Rows are points. The points of each table are mixes of a few directions, plus a little noise. Count the directions of each table, and those that both share. Where both have some left over, give the other angles between the two spaces (their principal angles), to ten degrees, smallest first.

First, 6 rows:
-17 -5

-4 -1

-12 -4

-17 -5

-9 -3

60 16
Second, 6 rows:
-1 -13

3 26

-2 -19

0 -8

-4 -34

4 46
Directions: first 1, second 1, shared 0; angles 70

First (6 x 6):
-3 -6 -4 -5 -2 -1

25 50 38 39 13 4

-26 -50 -38 -39 -13 -4

-22 -44 -33 -33 -11 -3

18 35 27 28 8 3

7 14 10 11 4 1
Second (8 x 6):
3 22 20 10 -21 16

24 -13 19 8 -29 60

16 -28 -19 1 52 -18

-6 -13 -11 -11 0 -3

-23 -39 -28 -34 -20 3

-34 52 17 0 -43 -18

5 36 11 22 29 -31

11 -17 -12 1 34 -9
Directions: first 1, second 3, shared 1

First (11 x 11):
-10 -21 -3 2 -4 -4 -5 -7 -10 -7 -1

16 9 7 3 -2 -3 0 8 10 12 -4

-9 -4 -14 -15 -3 -18 8 -1 -16 6 1

9 -14 0 -6 -8 -24 -2 5 -11 15 -14

-15 16 -15 -2 1 10 14 -7 10 -7 28

11 24 17 -1 22 22 -9 8 -1 -6 -25

19 7 6 -12 2 -17 -1 14 -9 20 -24

-11 -15 -5 4 -6 -1 -1 -8 -1 -7 10

-14 -11 -3 15 -7 14 0 -12 14 -16 25

-7 2 -2 13 -4 15 3 -7 17 -11 23

10 7 11 -1 9 6 -7 6 -3 1 -19
Second, 11 rows:
-8 2 -15 -2 -10 -8 12 -4 8 4 25

8 -2 14 2 10 7 -12 4 -7 -4 -24

0 0 -1 0 0 0 0 0 0 0 1

7 -1 14 2 10 7 -11 4 -7 -3 -23

-2 0 -3 0 -2 -2 3 -1 2 1 5

1 0 2 0 1 1 -1 0 -1 0 -3

-7 1 -13 -2 -9 -7 11 -4 7 3 22

19 -4 36 5 25 18 -29 9 -19 -9 -60

-1 0 -2 0 -1 -1 1 -1 1 0 3

-4 1 -7 -1 -5 -4 6 -2 4 2 12

-13 3 -24 -3 -17 -13 20 -6 13 6 41
Directions: first 4, second 1, shared 1

First (11 x 18):
-7 -26 -6 8 11 20 -7 -21 3 -12 -8 16 -20 -1 11 -5 -6 -7

-4 24 0 -2 -3 -6 -7 28 -17 17 10 17 13 -22 -14 16 9 12

-1 0 -2 0 13 1 -14 1 -22 1 -3 32 -20 -7 11 7 -5 19

11 13 15 13 -18 -5 24 -10 17 -8 5 -60 9 31 -2 0 -6 -15

-12 -13 -8 1 1 15 -4 2 10 2 1 13 8 -19 -11 -2 7 -12

1 -29 -15 -27 11 -9 -9 -6 10 -1 -13 24 -1 -4 8 -24 5 0

-1 -4 -2 0 9 2 -9 -3 -12 -2 -4 21 -15 -3 9 2 -4 11

1 15 -2 -9 7 -12 -13 19 -23 12 2 31 -3 -14 1 9 3 23

-2 21 16 31 -20 15 21 -2 11 -4 14 -51 12 12 -15 17 -3 -20

5 4 -3 -16 -1 -16 -1 12 0 8 -1 4 11 -3 -3 -6 6 6

10 -6 7 2 -10 -5 19 -18 22 -12 -3 -46 4 30 4 -13 -5 -16
Second:
-22 -22 -11 1 18 -11 -19 1 -20 31 -39 32 1 0 4 0 -8 10

4 -3 2 -2 -7 -2 13 3 13 9 0 -12 -8 8 3 -9 18 -19

6 4 0 1 -3 0 4 0 4 -8 7 -6 0 1 -1 0 0 0

-16 16 19 -8 -5 24 -13 -5 -7 6 11 -5 0 -13 -2 10 3 -10

-26 0 20 -14 -9 18 -4 -1 4 42 -10 -8 -14 -1 5 -4 33 -42

15 -23 -21 8 5 -29 17 7 11 4 -19 5 -3 18 5 -16 4 3

28 11 -5 7 -5 -5 14 0 9 -41 27 -14 7 1 -5 1 -14 18

7 -7 -17 10 14 -15 -9 0 -14 -19 -8 21 12 -3 -3 5 -30 36

14 25 8 2 -5 15 -4 -5 -3 -41 35 -11 11 -13 -8 14 -21 20

-9 -2 6 -5 -3 5 0 1 3 17 -5 -3 -6 1 2 -3 14 -16
Directions: first 4, second 3, shared 0; angles 40, 50, 70

First:
-8 0 6 11 -2 4 -4 -7 -3 10 4 5 -2 -4 -4 11 -5 1 -14 -7 1 -4 -1 17 -13 12
 8 10 17 7 3 -6

-2 4 -3 6 -11 9 -4 -13 -20 -5 1 0 8 5 1 3 -2 22 -19 -22 19 -13 17 -10
 -25 19 13 -22 4 4 -10 0

8 4 -8 -11 -3 1 1 7 -17 -16 0 -5 8 5 6 -20 5 12 4 -2 8 -9 16 -28 3 -1 -6
 -22 -17 -6 -10 10

7 -8 -2 -5 0 -3 6 -21 35 2 -16 -4 -6 9 -3 33 3 -5 14 -5 7 28 -20 3 -6
 -23 7 -11 -14 -5 2 -7

3 -4 13 -14 10 -7 -1 11 13 16 7 9 -18 -11 -8 -11 -6 -30 13 28 -24 3 -18
 25 26 -18 -14 43 9 0 17 7

5 -3 5 -11 8 -7 1 9 13 6 1 2 -10 -4 -3 -7 -1 -20 14 19 -15 7 -12 9 21
 -18 -11 21 -3 -3 9 5

-9 4 3 11 2 1 -3 12 -14 3 9 3 3 -8 1 -11 -2 0 -9 4 -7 -12 6 7 2 15 -2 12
 13 5 2 -1

4 1 4 -7 -12 11 -6 -30 -8 6 0 8 -4 7 -7 15 -8 13 -19 -22 21 -8 5 5 -30 6
 18 -11 9 5 -5 3

-26 6 -6 42 7 -3 0 34 -18 -6 8 -10 21 -13 13 -11 7 7 -9 4 -15 -8 14 0 7
 36 -4 4 15 8 -1 -16

17 -3 -11 -22 1 -6 8 -2 18 -16 -14 -9 0 12 5 -2 9 -1 25 5 6 17 -5 -28 14
 -29 -9 -24 -34 -14 -6 7
Second (8 x 32):
0 -3 -2 0 4 -4 5 -4 26 1 -9 -3 -3 1 1 16 2 -7 12 3 -3 21 -13 4 5 -15 1
 -2 -10 -4 4 -5

16 -13 0 -13 0 -8 2 -4 6 0 -9 -8 -7 12 -8 5 7 -14 17 9 -2 1 -18 -5 10
 -17 -13 9 -5 -3 2 0

-7 3 -1 8 1 2 1 0 5 0 0 0 3 -3 4 5 -1 4 -3 -3 0 6 2 3 -3 4 5 -5 0 1 0 -4

-7 -4 -5 19 0 -2 3 0 7 -2 -7 -9 7 2 3 17 6 3 1 -5 1 8 -5 0 -5 8 2 -7 2 2
 -1 -13

-26 19 0 31 -9 16 -11 14 -57 -4 24 9 21 -14 10 -26 -8 35 -45 -23 10 -40
 45 -2 -27 60 17 -11 29 15 -12 -1

3 5 4 -16 2 2 0 -2 7 2 4 9 -8 -5 0 -8 -6 -4 2 5 -2 5 1 4 6 -13 1 3 -7 -4
 3 11

32 -14 6 -41 -3 -8 -3 -4 -15 2 -1 -1 -17 15 -16 -21 3 -20 19 18 -2 -20
 -15 -11 18 -26 -24 22 -4 -5 3 18

-12 7 -2 11 4 3 4 -1 21 1 -2 3 3 -8 7 13 -3 4 -2 -4 -1 21 1 8 -3 -1 11
 -9 -6 -1 2 -6
Directions: first 4, second 3, shared 2; angles 80

First:
-12 22 -17 -2 2 2 -9 7 23 15 3 38 -17 2 -10 1 5 -37 -16 17 -7 0 -4 15
 -10 -11 -18 17 -8 12 7 -11

16 -29 23 3 -2 -3 12 -9 -31 -20 -5 -51 23 -3 13 -1 -6 50 21 -24 9 0 5
 -20 14 15 24 -23 11 -16 -10 15

13 -23 18 2 -2 -3 10 -7 -24 -15 -4 -40 18 -2 11 -1 -5 39 17 -19 7 -1 4
 -17 11 12 19 -18 9 -13 -8 12

-12 22 -17 -2 2 3 -9 7 23 15 3 39 -17 2 -10 1 5 -38 -16 18 -7 0 -4 16
 -11 -12 -18 17 -8 12 8 -11

3 -6 4 1 0 0 2 -2 -6 -4 -1 -10 4 -1 3 0 -1 9 4 -4 2 0 1 -4 3 3 5 -4 2 -3
 -2 3

13 -24 19 2 -1 -3 10 -8 -25 -16 -4 -42 19 -2 11 -1 -5 41 18 -20 7 0 4
 -17 12 13 20 -19 9 -14 -9 12

-4 8 -6 -1 0 1 -3 3 8 5 1 13 -6 1 -3 0 1 -13 -5 6 -2 0 -1 5 -4 -4 -6 6
 -3 4 2 -4

7 -12 9 1 0 -1 5 -4 -12 -8 -2 -21 9 -1 6 0 -3 20 9 -10 4 0 2 -8 6 6 10
 -9 4 -6 -4 6

-19 35 -27 -3 2 4 -14 11 36 23 5 60 -27 3 -16 1 8 -59 -25 28 -11 1 -6 24
 -16 -18 -29 26 -13 19 12 -18

-3 6 -5 0 0 1 -3 2 6 4 1 11 -5 0 -3 0 1 -10 -5 5 -2 0 -1 4 -3 -3 -5 5 -2
 3 2 -3

-1 2 -2 0 0 0 -1 1 2 2 0 4 -2 0 -1 0 0 -4 -1 2 0 0 0 2 -1 -1 -2 2 -1 1 1
 -1
Second:
26 4 3 11 -4 -5 -15 -8 9 -1 20 14 -4 16 -9 -12 -3 -7 -29 3 15 18 17 -2
 -16 -2 24 -16 -21 -10 14 -10

-39 -16 2 -11 20 2 22 16 -23 11 -49 -38 -15 -23 14 6 -20 1 38 -6 -14 -40
 -21 9 33 -14 -35 25 37 16 -15 19

29 -1 6 15 2 -9 -17 -7 5 3 14 8 -14 17 -9 -19 -15 -12 -36 1 22 13 22 2
 -14 -11 28 -16 -21 -11 18 -9

3 17 -8 -8 -22 9 -1 -7 17 -14 31 28 32 1 -3 17 39 13 8 4 -14 24 -6 -11
 -14 27 0 -4 -11 -2 -8 -8

4 -4 3 4 5 -3 -2 1 -2 3 -4 -4 -8 2 -1 -6 -10 -4 -7 -1 6 -3 4 3 1 -7 4 -2
 -1 -1 5 0

-1 -1 0 0 1 0 1 0 -1 0 -2 -1 0 -1 1 1 -1 0 1 0 -1 -1 0 0 1 0 -1 1 1 1 -1
 1

28 2 5 14 0 -7 -16 -7 7 1 17 10 -10 17 -9 -16 -10 -10 -34 2 19 15 20 1
 -15 -7 26 -17 -21 -11 16 -9

-15 1 -3 -8 -2 4 9 3 -2 -2 -6 -3 9 -9 5 11 9 7 19 -1 -12 -6 -11 -1 7 7
 -14 8 10 5 -9 5

5 -6 4 6 7 -4 -3 1 -4 5 -7 -7 -13 3 -1 -9 -15 -7 -10 -1 9 -5 6 4 1 -11 5
 -2 -1 -1 6 1

-37 4 -9 -22 -8 13 21 7 -4 -7 -12 -5 25 -23 12 28 28 18 48 -1 -31 -13
 -29 -5 16 19 -36 21 25 14 -25 10

-1 0 0 0 1 0 1 1 -1 1 -3 -2 -1 -1 1 0 -1 0 1 0 0 -2 -1 0 2 -1 -1 1 2 1
 -1 1
Directions: first 1, second 2, shared 0; angles 80

First, 11 rows:
2 -3 13 -2 0 -11 -6 11 -19 6 -9 5 9 5 -18 -1 -11 10 12 -1 16 -13 -2 -8
 10 10 0 -6 5 14 6 15

-6 -5 -46 -27 10 24 18 -7 21 -7 -5 -29 -19 23 21 14 13 -17 -50 2 -36 41
 -5 40 -21 -20 19 8 -18 -32 -28 -44

0 7 -13 -13 -8 -2 8 -8 -13 1 -7 0 -1 14 4 -3 -22 9 -14 12 -5 10 -7 4 8
 -10 12 0 -11 20 4 -7

-4 0 -5 5 -2 1 -4 -1 5 2 10 3 -4 -7 2 -2 -1 4 2 3 -10 0 7 -3 -1 -3 -4 4
 7 0 5 7

3 -1 3 -1 2 -6 -1 7 -13 9 3 6 5 7 -11 -10 -7 9 12 4 8 -5 7 -7 6 6 -5 -6
 6 11 7 8

7 -11 10 7 -6 -2 10 9 -1 -10 -20 -23 -1 -19 -15 10 -2 -7 -9 4 3 -1 -15
 -1 -3 14 6 -13 8 16 -1 6

-19 7 -17 1 -5 1 -18 -6 3 11 25 25 -7 2 6 -6 -10 20 8 4 -21 -1 18 -9 6
 -15 -5 17 8 -2 15 20

0 5 10 9 0 -1 -5 -5 7 -2 8 10 3 -7 6 -3 8 -3 11 -5 6 -8 4 -6 0 -1 -8 3
 -1 -8 2 3

13 5 21 13 -3 -3 8 -9 6 -11 -5 -2 5 -16 6 -2 7 -13 7 -2 17 -7 -9 -5 -1 7
 -4 -7 -6 6 -1 -6

-13 4 15 6 -5 -2 -21 -4 9 -9 -2 15 1 -13 5 17 3 0 7 -17 2 -16 -8 -6 2 -4
 1 17 -1 -17 0 18

19 -8 9 2 17 1 12 13 -2 8 2 -9 9 9 -8 -15 22 -13 13 -4 20 -1 11 3 -7 16
 -13 -17 2 -10 -9 -18
Second (9 x 32):
1 -7 -1 0 -3 -11 7 8 -2 17 -6 -12 1 -4 1 -22 -1 7 11 -7 8 14 -4 -1 12 6
 -11 -11 -7 15 -8 2

-1 -11 -1 1 -6 -18 8 12 -1 25 -10 -19 1 -9 3 -35 0 12 17 -13 11 23 -6 0
 17 9 -18 -14 -12 22 -14 7

-2 -4 1 1 -1 -6 1 4 -1 7 -3 -7 1 -3 1 -12 0 4 6 -5 4 8 -1 0 6 3 -5 -4 -4
 7 -5 3

8 6 1 -2 4 9 2 -5 -6 -12 4 9 1 9 -6 16 -3 -7 -10 13 -2 -13 6 -1 -10 -2
 10 1 8 -4 10 -8

13 -9 -1 -2 -1 -15 20 12 -15 22 -8 -19 6 3 -7 -36 -6 9 14 3 17 18 0 -2
 14 13 -13 -24 -7 34 -5 -5

8 2 1 -1 3 3 7 -1 -8 -3 0 1 2 9 -5 2 -3 -2 -4 11 3 -5 4 -2 -3 2 5 -5 5 5
 6 -7

-1 5 1 0 2 6 -3 -5 1 -9 3 7 0 3 -1 13 0 -4 -6 4 -5 -8 2 1 -6 -4 7 5 5 -8
 4 -2

-14 17 2 2 4 26 -27 -21 17 -39 15 32 -7 0 7 60 7 -15 -25 3 -24 -32 3 2
 -25 -20 24 36 15 -50 13 2

-12 2 0 2 -1 5 -14 -6 13 -7 4 8 -5 -6 8 16 5 -2 -4 -9 -10 -5 -2 2 -3 -8
 3 16 1 -20 -2 7
Directions: first 6, second 2, shared 1; angles 80

First:
0 3 -3 -7 -4 -5 1 3 -4 -1 -2 -1 1 5 1 -5 4 1 1 2 2 2 -5 4 3 -7 0 2 -3 2
 4 2

1 -8 7 17 10 13 -2 -9 10 1 5 2 -4 -12 -2 13 -9 -2 -4 -4 -7 -4 13 -12 -7
 18 -1 -6 9 -5 -11 -7

1 -7 6 15 9 11 -2 -8 9 1 5 2 -3 -10 -1 12 -8 -2 -4 -4 -6 -4 11 -11 -6 16
 -1 -5 8 -4 -10 -6

0 -4 3 8 5 6 -1 -4 5 1 2 1 -2 -5 -1 6 -4 -1 -2 -2 -3 -2 6 -5 -3 9 0 -3 4
 -2 -5 -3

0 -2 2 5 3 4 -1 -2 3 0 1 1 -1 -3 0 4 -3 -1 -1 -1 -2 -1 4 -3 -2 5 0 -2 2
 -1 -3 -2

-1 15 -12 -30 -17 -22 3 15 -18 -2 -9 -4 6 21 3 -23 17 4 7 8 11 7 -23 21
 11 -33 1 11 -15 8 20 12

0 0 0 0 0 0 0 0 0 0 0 0 0 0 0 0 0 0 0 0 0 0 0 0 0 0 0 0 0 0 0 0

-1 9 -7 -18 -10 -13 2 9 -11 -2 -5 -3 4 12 2 -14 10 2 4 5 7 4 -13 13 7
 -19 1 6 -9 5 12 7

-1 20 -17 -41 -24 -31 5 21 -25 -3 -12 -6 9 29 4 -32 23 5 10 11 16 10 -31
 29 16 -45 2 15 -21 12 27 16

1 -12 10 25 15 19 -3 -13 15 2 8 4 -5 -18 -2 20 -14 -3 -6 -7 -10 -6 19
 -18 -10 27 -1 -9 13 -7 -17 -10

1 -13 10 26 15 19 -3 -13 15 2 8 4 -5 -18 -2 20 -14 -3 -6 -7 -10 -6 19
 -18 -10 28 -1 -9 13 -7 -17 -10
Second, 10 rows:
14 16 6 -45 -19 -21 2 -2 -17 -2 -3 20 23 14 -2 -11 4 2 4 7 20 -6 -18 2
 14 -38 4 6 -3 -8 11 9

10 11 4 -31 -13 -14 2 -1 -11 -1 -2 14 16 9 -1 -8 3 1 2 5 13 -4 -13 2 10
 -26 3 5 -2 -6 7 6

-19 -21 -8 60 25 27 -3 3 22 2 5 -26 -30 -19 3 15 -5 -2 -5 -9 -26 8 25 -3
 -19 50 -5 -8 5 11 -14 -12

-3 -3 -1 9 3 4 -1 0 3 0 1 -4 -4 -3 0 2 -1 0 -1 -2 -4 1 4 0 -3 7 -1 -1 1
 1 -2 -2

-6 -6 -2 18 7 8 -1 1 6 1 1 -8 -9 -6 1 5 -1 -1 -1 -3 -8 2 7 -1 -5 15 -2
 -3 1 3 -4 -4

4 5 2 -14 -6 -6 1 0 -5 -1 -1 6 7 4 -1 -3 1 1 1 2 6 -2 -6 1 4 -11 1 2 -1
 -2 3 3

-4 -4 -1 12 5 5 0 1 4 1 1 -5 -6 -4 1 3 -1 0 -1 -2 -5 2 5 -1 -4 10 -1 -2
 1 2 -3 -2

0 0 1 -1 -1 0 0 0 0 0 0 1 0 0 0 0 0 0 0 0 0 0 0 0 0 -1 0 0 0 0 1 0

12 13 5 -39 -16 -17 2 -2 -14 -2 -3 17 19 12 -2 -10 3 1 3 6 17 -5 -16 2
 12 -32 3 5 -3 -7 9 7

-10 -11 -4 32 14 15 -1 1 12 1 2 -14 -16 -10 2 8 -3 -1 -2 -5 -14 5 13 -2
 -10 27 -3 -4 2 6 -8 -6
Directions: first 1, second 1, shared 0; angles 40

First (11 x 32):
9 5 7 -2 1 5 -7 -11 5 -1 -3 -3 -9 4 -4 4 7 13 10 -2 5 -1 -2 -3 9 6 -1 2
 7 5 -2 2

-54 -42 39 -5 21 -20 5 60 -24 25 15 -17 -7 9 1 -54 3 -35 31 -18 10 -6 -6
 1 -17 -32 6 0 6 7 -14 -24

19 18 -29 4 -12 6 5 -21 9 -12 -5 14 14 -9 4 25 -10 5 -30 13 -12 6 6 3 -1
 11 -2 -3 -12 -10 12 11

28 22 -12 0 -7 10 -7 -31 17 -11 -9 8 -2 0 -4 25 2 23 -9 8 -1 4 1 -2 13
 18 -4 -1 1 0 8 11

-46 -29 22 -2 16 -19 7 50 -13 18 10 -4 2 7 1 -42 -6 -34 9 -8 5 2 -3 5
 -17 -23 3 -8 -4 0 1 -18

15 1 -17 4 -13 7 7 -14 -13 -7 3 -5 8 -15 9 18 -1 2 -6 0 -10 -9 6 -1 -4
 -2 5 12 -3 -5 -14 7

-56 -31 45 -8 28 -23 -2 59 -4 25 8 -7 -12 22 -8 -59 1 -29 28 -13 18 6
 -10 3 -9 -21 0 -14 6 9 6 -25

9 13 -5 0 -1 2 -4 -11 14 -4 -6 8 0 3 -4 8 -1 9 -8 6 1 6 -1 0 6 11 -4 -6
 -1 -1 12 4

26 10 -23 5 -16 11 4 -26 -6 -12 0 -1 8 -15 7 28 0 10 -11 4 -11 -7 6 -2 1
 5 3 12 -3 -5 -10 11

35 12 -13 3 -15 17 -4 -36 -5 -12 -3 -8 -3 -12 3 31 9 23 5 -1 -5 -11 3 -6
 11 9 2 17 7 2 -18 13

15 21 -12 0 -3 4 -4 -19 22 -8 -10 15 2 4 -5 15 -4 13 -18 11 -1 11 0 1 8
 17 -6 -10 -5 -3 20 8
Second, 8 rows:
-18 23 -15 3 -39 -8 27 1 -23 0 -9 -12 17 -14 -2 18 -3 -2 23 4 -10 25 -13
 -27 -9 11 -8 26 20 11 -36 -4

15 -7 -18 -13 -10 22 11 -23 6 -9 -6 10 -1 -14 -1 24 -7 -3 -33 20 -8 -9
 14 18 3 8 1 6 5 -13 5 30

-15 2 4 -2 2 -5 -40 32 -3 10 -3 -1 -35 5 9 -10 -6 -6 5 -21 13 13 8 -15
 15 -18 6 -35 -19 -4 8 -8

-12 -24 7 -11 -9 23 -5 1 -8 3 -9 0 -3 4 -6 -5 2 -2 4 -5 6 -8 5 13 9 -15
 6 10 12 7 -19 18

0 -12 14 -17 5 7 6 -2 3 5 0 -4 -19 -3 -4 2 6 -3 -1 11 6 -9 4 8 6 4 0 4
 17 0 1 11

-5 18 6 22 16 -29 16 3 -2 -4 15 -22 13 1 -5 -20 -2 -3 37 -14 -8 9 -23
 -26 -24 18 -14 15 0 6 -3 -29

21 -21 36 -17 26 2 0 -8 21 14 5 23 3 20 2 -4 29 19 -23 25 16 -32 10 43
 19 -13 11 -12 9 7 26 -1

15 22 -35 36 10 -13 -14 -4 6 -19 9 5 26 0 9 -5 -21 -1 -11 -21 -17 10 -3
 -14 -19 3 -2 -14 -45 -13 20 -16
Directions: first 3, second 6, shared 1; angles 50, 70
